Rows are points. To make a cloud, some directions were put in groups of two or more. Within a group, all points are equally far from the middle, so they leave a hole (a ring in 2 directions, a hollow ball in 3). The other directions are filled evenly. Then the cloud was stretched, turned, moved and blurred a little. Count the holes, and give their numbers of directions, smallest first.
In the rows, zero is written as 128.

Cloud (14 x 2):
[[149 119]
 [123 220]
 [ 91 122]
 [125  79]
 [160 195]
 [186 124]
 [ 96 214]
 [ 95 162]
 [175 123]
 [151 225]
 [145 179]
 [101 131]
 [123 182]
 [144 173]]
Holes: 0

Cloud, 20 rows:
[[125  93 137]
 [ 99 100  77]
 [ 28 107 138]
 [ 40 116 152]
 [ 80  87  96]
 [166  93 112]
 [ 92  88 105]
 [ 65  88 106]
 [164 115  92]
 [173 194 187]
 [ 53  87  97]
 [149 127 195]
 [121 110 168]
 [110 160 198]
 [ 83 172 101]
 [213 105 114]
 [ 76 109  64]
 [180 101 105]
 [174 161 219]
 [171 103 100]]
Holes: 1 (2)

Cloud:
[[ 39  76 102  97]
 [ 67 106 149 106]
 [104 154  91 111]
 [147 126  79 194]
 [230 140 143 184]
 [206 116 107 191]
 [185 109 175 154]
 [ 57  48  77 155]
 [229 156 123 144]
 [155 192 194 158]
 [ 83 152  84 137]
 [151 134 178 190]
 [134 174 169 118]
 [200  99 103 186]
 [ 62  88 107 172]
 [124  62  54 149]
 [ 62 122  88 121]
 [ 88  45  67 165]
 [125 104  56 144]
 [ 98 114  99 194]
 [ 47  81 122  92]
 [180 150 115 106]
 [100 144  88 189]
 [ 63 102 150 156]
 [ 99 158 113 201]
 [ 96 120 152  98]
 [ 60 109  83 147]
 [106 113 158 189]
 [ 65 117 145 112]
 [108 151  78 120]
 [176  93  88 188]]
Holes: 1 (3)

Cloud, 27 rows:
[[ 91  71 110 170]
 [186 120 182 167]
 [158  49 173 131]
 [168  68  73 152]
 [107 181 198 115]
 [184 105 198 136]
 [115 106 227  82]
 [172 108  92 128]
 [151 153 177  85]
 [117 166 186  83]
 [175 138 205 103]
 [184 107  66 170]
 [150 116 168 182]
 [103 121  68 166]
 [188 128  70 174]
 [170  82 154 181]
 [147 196 122 167]
 [151  29 133 138]
 [159  44  83 147]
 [ 89 115 100 108]
 [ 93  29 138 103]
 [149  79  90 118]
 [120 153 193 154]
 [129 127 124  91]
 [103 161 214  90]
 [ 71  65 164 123]
 [165  55 118 184]]
Holes: 2 (2, 2)

Cloud (48 x 6):
[[ 82 124 188 166 174 143]
 [ 84 208 129 141 165 147]
 [168 139 101  31 142 158]
 [137  69 160  40  92 170]
 [118 160  50  63 174 163]
 [ 70  87 153  24  94 117]
 [146 102 114  32 112 159]
 [ 95  91 185  38  71 162]
 [140 168 135  60 173 108]
 [ 80 191 124 160 149  89]
 [156  87 107  46 151 116]
 [153  20 149 142 156 137]
 [143  55 123 184 174  90]
 [114 163  62 155 130 125]
 [193  90 129 161 136 167]
 [160  79 148 109 204 144]
 [118  66 171 214 141  87]
 [120 146  46  96 158 189]
 [104 164  81 196 162 109]
 [ 88 144 178 172 181 143]
 [ 86  75 104  37 125 111]
 [152  95 131  31 127 138]
 [ 75  98 139  73 106 192]
 [135 152 161 121 208 103]
 [204  81 127 117 141 168]
 [107 144 125 115  77  67]
 [166 144 149  51 166 126]
 [144  88 212 174  75 122]
 [ 63  47  92 144 145 137]
 [203 130  80  99 148  99]
 [202  79 113 130 190 137]
 [114 111 167  28  92 146]
 [104 114  98 193 133 142]
 [164 124 155  73 188 124]
 [120  52 129 109  92 186]
 [144 146 173  54 105 182]
 [161  73 151  98 133 205]
 [114 110 132 136 222 159]
 [ 72 113 188 101 117  44]
 [163  59 163 134 103  61]
 [124  73  89 120 211 113]
 [191 152 159 152 144  68]
 [135 110 239 162 101 137]
 [ 79 125  96 143  92  88]
 [140  57 128 143 141 192]
 [172 152 206 157 174 120]
 [175 132 149 203 182  82]
 [149  83  93 168 208 169]]
Holes: 2 (2, 3)
